Rows are points. The window is the flat piece filled in between its corners: a triangle in 3 columns, a solid with four corners in 4, and so on. A path goes straight from each point to the next, and from the last back to the first. List the points from which the path goes on through the window.

Window (4 x 4)
0: -19  60 -15  22
1:  -5 -42 -47  -9
2: -10   9  -9  27
3:  22   1   0 -54
Path:
(1):  30 -19 -53 -10
(2): -49 -34 -19  -6
(3): -35  -3  14 -22
(4):  27  -4 -29 -12
(5):  38  -7 -44 -16
(6): -25  -8  16 -35
(7): -31   1 -26  24
(8):  12  16 -34  33
(9):  28  42 -17  36
(10): -47  50 -15   0
(11): -55   8 -20   8
(12):  38  14 -17  24
Through the window after points: 1, 3, 5, 9, 11

Window (8 x 8)
0: -37  31   4  12 -10 -29 -13  31
1:   9 -49  36   7   2  -2   9  -5
2:  14  24 -12  26  17 -21 -17  30
3:  50 -15 -12  10 -42  60 -49   8
4:   8  -4   6 -15  38  -8  43  -6
5: -34  37   2  46   5   2 -30  20
6:  20  40  19  17   3  -5   2  16
7:  40 -33  22 -24  13   8 -11 -35
Path:
(1):   9 -16  35   6   5  -4  -5  22
(2):  20  15  28  -6   3  22 -28  19
(3):  14 -12 -17  37 -15 -18 -10 -21
(4):  -6  14   2   9 -10 -42   9   0
(5): -27  22  26  15  34 -11  -8  31
(6):  13  -1  27   8  14  18 -18  38
(7):  11  -6  -6  20   0  -8   7 -25
(8):  13 -23  -7  21   6  -8   8 -22
Through the window after points: 8

Window (9 x 9)
0: -22 -21  -9  -4   6 -25   2   6  -7
1:  17   9 -14   3 -13   0 -26   8   5
2:  15  22  -7  43 -60  29   9   1   6
3:  30   5  -3 -35  25 -11  16  -8  11
4: -58  -2  15 -36 -19  13   9   0 -12
5:  14 -13   5  10 -30 -35 -45 -19  17
6:  21   4  16 -10   8 -31 -16   8  31
7: -33 -10  12  12  28  15  -1 -15 -13
8: -11 -17  11  12  -6  47   2 -10  36
Path:
(1):  -5 -13   7   2   2  12  -9  -5 -16
(2): -53  12   7  24  16 -11   7 -23  31
(3): -23  12  -6   6   6 -29  -5 -23  33
(4):  30 -20  22  -8  -5  -2 -23  20  -4
(5):  10 -15   6  -5 -12 -16 -11   4  -4
(6): -17   9  -3  -9   1 -19  -7 -10   6
(7): -21   5 -14   1 -15 -10 -25 -30  41
(8):  13  -5   3   6  -4  13 -11  11  -5
(9):   1  -3  13  11 -11  20   1  10   4
(10):  -2  30 -42   8 -12   9  -1 -24  17
(11): -19   4  -9   5 -11  11  -2  -9   7
(12): -12 -16  23  13 -17  34   5   1 -19
Through the window after points: 1, 3, 7

Window (12 x 12)
0: -22 -17 -17  13  21  10  21  23 -31  -3 -34 -31
1: -41  39   9  15   2 -29  -9 -20 -30  -4  16  13
2:   8 -28  30  12  -7   1  29  -4  42  30  17  12
3: -24  17 -22  27   8  31  24 -25  24  30  -3  12
4:  33  41   3  21  14  40   0  25  -5 -30 -34  12
5:   6 -50 -19   6 -12 -11  31  15  19 -21  13 -12
6:  -1  37   0 -36   2  27  34   9  41  24  15   5
7:  51 -33   5  12 -33 -19  -4 -10  -2  11   2 -24
8:  15 -29 -12  18  -7 -22  55 -22 -20   0  14 -25
9: -25  -3  22  -1   7  23 -32   6 -46   2  14  41
10: -31 -26  31 -48 -42  32  35 -22  -3   4 -10 -27
11:  23 -13  52  -9 -31  32 -23   6  -5  -2  35 -27
Path:
(1):   7  -4  -6  30 -28   3  29  21  -6  -4  -6   2
(2): -22  12  20   3 -60  18  16  20 -22  12  24  23
(3):  -3 -11   4  -1  51  19 -19 -17 -11   2  -3  10
(4):  17   0  22   5  20  30  -4 -31  21   5 -11 -14
(5):  -7 -15 -10  -7 -45  16  42  44 -16   7  23   4
(6): -10  -9   7  14 -22   5  20   8 -22   7  15  -4
(7):  12 -19  13  12  -2  -5   6 -19  -3  -3   2 -13
(8):  -4 -26  -6 -14  31  12 -11 -12  -5   0  -1  -6
(9): -16  10  18   7 -26  25  24  17 -24  -3 -15  -3
(10):  -9  15  11  11 -48  40  11  11  -4   0  -4  11
(11):  -4  -6   2 -15  34  11  24 -21  10   5 -11 -15
(12):  10  -9  21  -8   5   7   4 -20   2   0  -5 -18
(13):   3  13   9   7 -32  23  13  11  -8  22   6   3
(14): -20 -16   9  26 -24   6  16  10 -29   1  -3  -1
(15):  13 -22   3 -31  32   7 -14 -17   5 -17  12  -7
(16):  -3  -8  -5 -36  29  15   4 -34  10   1  12 -21
Through the window after points: 2, 8, 10

Window (14 x 14)
0:   0 -53 -13  -1 -19   3 -19  -1  17   8 -28   1 -24 -11
1:   9   0 -24 -54   8 -20  -1  43  52 -18 -18   3 -33   2
2: -10 -16 -19  29  45 -53  -9  11  24 -42  13  26  -2  -1
3: -51 -14   6  -8  31  -9 -16  19  -3  -2 -14  -4   2   3
4:  12   6   4  -9  12 -26 -15  -9  31 -11 -41   9   9 -11
5:   3 -15 -29 -20 -42 -38  -1   0 -60  -2  -9 -11 -11 -23
6:   2  32  -8  38 -26  13   5  43 -12 -24 -30 -14  -9 -19
7:  17  10 -15  24  11   6  15 -42 -12 -46  14  -9  14 -38
8:  -1  19 -15 -10 -37  10  43 -25 -26  -4  21  19 -21 -13
9:  -1   5 -42 -28   6 -48  26  14  26   1  12   6  23  -7
10:  45  29  45   6  14  21   6  29  13  42   1  11   1 -36
11:  16 -36  10  38  13   9   4  21 -10  -8 -29  -2  -3  39
12: -11 -12  -1 -15 -41  29  -5  -4 -19 -23   4  17  27  -3
13:   4   7  31  26 -14   1  14  -8   4 -10  30 -16 -20  -8
Path:
(1):   1   8 -31  -8   3  -9 -15   5  16  -6   7  -9 -10  -6
(2):  15  15 -19  -8   1 -15 -18   9  12   5   6   5  -3   2
(3):  -3 -22  32  10  11   0  51  15   3  -8 -27   7  15 -29
(4): -17 -42   8  16  -4  -9  19   2   2 -30  -9  20   2 -49
(5):  21  46 -19   4  -8  10 -21   9  -7   7  -5 -19 -23  33
(6):   6  15 -20   7 -18   1 -15  -1 -21   2  -4  -9   8  -4
(7): -19 -20  14  17  -7 -19  37   9 -16 -29  -9  10  -7 -33
(8):  16 -31  19   4 -29 -19  22  13   3 -15 -15  19   3 -24
(9):  10   4 -19  -1  -2   5  -8  -4   5  -6   0  -4 -11  -8
(10):  15  24 -42  -2   8   2 -23  -2 -10 -15  24   7   2  11
(11): -12 -21  12   6  -1 -29  35  -2   8 -20 -15  -3   1 -35
(12): -13 -16   8 -21  -8 -22  20  15   8 -14 -18  19   0 -21
Through the window after points: 2, 10

Window (14 x 14)
0:   0  11  25 -14   4  -7  -9   0  -4  20   0 -19  22  14
1:  -3 -23   1 -16  -1 -10   7  -7  -7 -22 -11 -17 -20  12
2:  23 -46  -8  13 -24  -1  25  14  19 -19  -7  -2  29   9
3:   7 -30  -5  33 -28   0   1  21 -31  13  15  49  11  29
4: -52  -5  20  -9   0  30 -20   6  26   1  13  -8  -3 -33
5:  26   8  36  30 -18  11 -12 -29  15  35  20  -6   6   6
6: -11  -3  13   0   6 -29  10 -10  28 -16 -11  32  -6 -19
7:  -5  20   5  19  -3 -23  21 -11  -6  -6  -2 -21  22  18
8:  -7  12  22  31  10 -15   2  25  10  15  -2 -10 -34  -6
9:  23  -4 -16 -15 -16   2  24   4  -3 -21 -20   7   4 -14
10: -23 -22 -15 -18  12   6  22   8  45  29  43 -19  15   7
11: -19 -12 -22 -11  -6  -7 -32   2 -18  24 -11 -16  -7 -17
12:   9 -14 -12   3 -60  -2   2   8  17  10  -9   0  13  20
13:  -3 -13 -18   1 -11  17 -28 -12  21 -17  -3  32  36  39
Path:
(1): -30 -15   6 -12  -9   5  20  -9  38  37 -20   1  -5 -11
(2):  17 -12  -5   8 -14   3 -20  10  -2 -19  26   1  15  11
(3):  12   9  13   6 -17 -18 -23  25  -7   1  39 -18  -9  19
(4): -12 -24  -9  14  -1   9  20 -15  22   2 -28  18  13  -3
(5):   0 -24  13   6 -11   7  30 -17  -2  13 -18  12   2  19
(6):  -3  10  -3  -5  -6 -13 -26   5  13  -9  21 -14  18  -4
(7): -17   5  -3  -3 -29 -15  -9  18  -8 -23  26 -10 -12 -17
(8):  -9 -22   9   2  18   6  12  -6  24  20 -28  15  19  16
(9): -16 -10   0  12  -6   1  -6 -11   0  20 -17  14  -5   2
(10):  -4 -14  -7  -4 -14  -4 -12  16  -5   2  11  -6   9  -2
(11): -10  -9   2  13 -13  -9 -13  22  -3 -14  43 -10  -9   9
(12):  -5 -16  -3   0   0   0  14   1  14  24  -8   8   7   6
Through the window after points: 9, 11

Window (14 x 14)
0:  11 -21  12   1  24   7 -39 -14  10   0 -16   4  47 -52
1:  -2  44   1  -3 -19  24   9  30 -12  13  18  -5   6  12
2: -13   2   9 -22 -13  -2 -11 -30   5 -10   7 -31 -13   3
3: -41 -21  -2   1   3 -37 -15 -27  23  14   6  13   9 -20
4:  -5  -8 -23   1  17  -4 -34 -22  34  13 -18   2  -8 -14
5: -19  25 -14 -21 -17  13  10  60 -17 -25  -2 -28   0  10
6:  -7 -13   9 -22  20   0 -35 -24   1   2 -29  40  22  -9
7:  16   0   1  -7   8  -1  10  30 -24  -6  23 -14 -20  15
8:  22  33 -14  -4 -26 -21 -21  18 -13 -18  -4  18  14  -9
9:  13  32 -30 -24  -1  14  38  14 -18 -23  16  -3   1  -1
10: -36 -22  11  29  -7  29  13 -18  -7 -20  -6 -22 -41 -12
11:  -5  22  13  14  26  36  -3  21  -1 -57  19 -13   5   5
12:  13   3   1   3 -20  23  26  30   8 -31   5 -13  13  26
13:   4   1   9  16  42 -17 -21 -30   0  -1 -41   0  40 -13
Path:
(1):   4  25  20   4  20  18   7  25  19 -27  13  -7 -11 -11
(2): -12  18  15  -6   6   9   6   0   4  -5  -6 -14   2  -7
(3):  -7 -10 -16   0   1  17  -5   3  -5 -23   6  -7  -4   2
(4):  -3  -6  -4   0   1  11 -11  13 -23 -16   7 -16  10   3
(5):   1  37   1   0   0  -9  22   4  40  -3  -6   1  -8 -14
(6):   2  17  15  -2  13  -9   1  27  31 -15   4  -1   8 -19
(7):   6 -10 -19  -8   2   7 -34 -31 -31   5 -19   7  38   4
(8): -30   9 -29   5   5  16   0 -25 -31   1  -3  -1  27  -4
(9):  18   0  42  -9  18 -23 -27  26  45 -13   1   3 -24 -12
(10):  10  19  17 -13   2   4  18  27  37 -13  15   9 -13  -4
(11): -33 -18 -23   7 -10   9 -29 -27 -32 -12  -7 -23   6  -8
(12): -18 -24  -5  10   8  15 -41 -10   1  -2  -1  -4  27   2
(13):  13  20  19 -13  11 -17   5  -3  14   0 -24   5 -10 -38
(14):   2  10  10 -14  -9 -29  -5  29   8 -12 -17  -4  -3 -13
(15):   8  17 -30  14  -9  30 -14 -16 -22 -15  26  16  28  10
(16): -19  -6 -20   8   1  21 -17 -14 -37 -42  -1 -11  31  19
Through the window after points: 14, 16
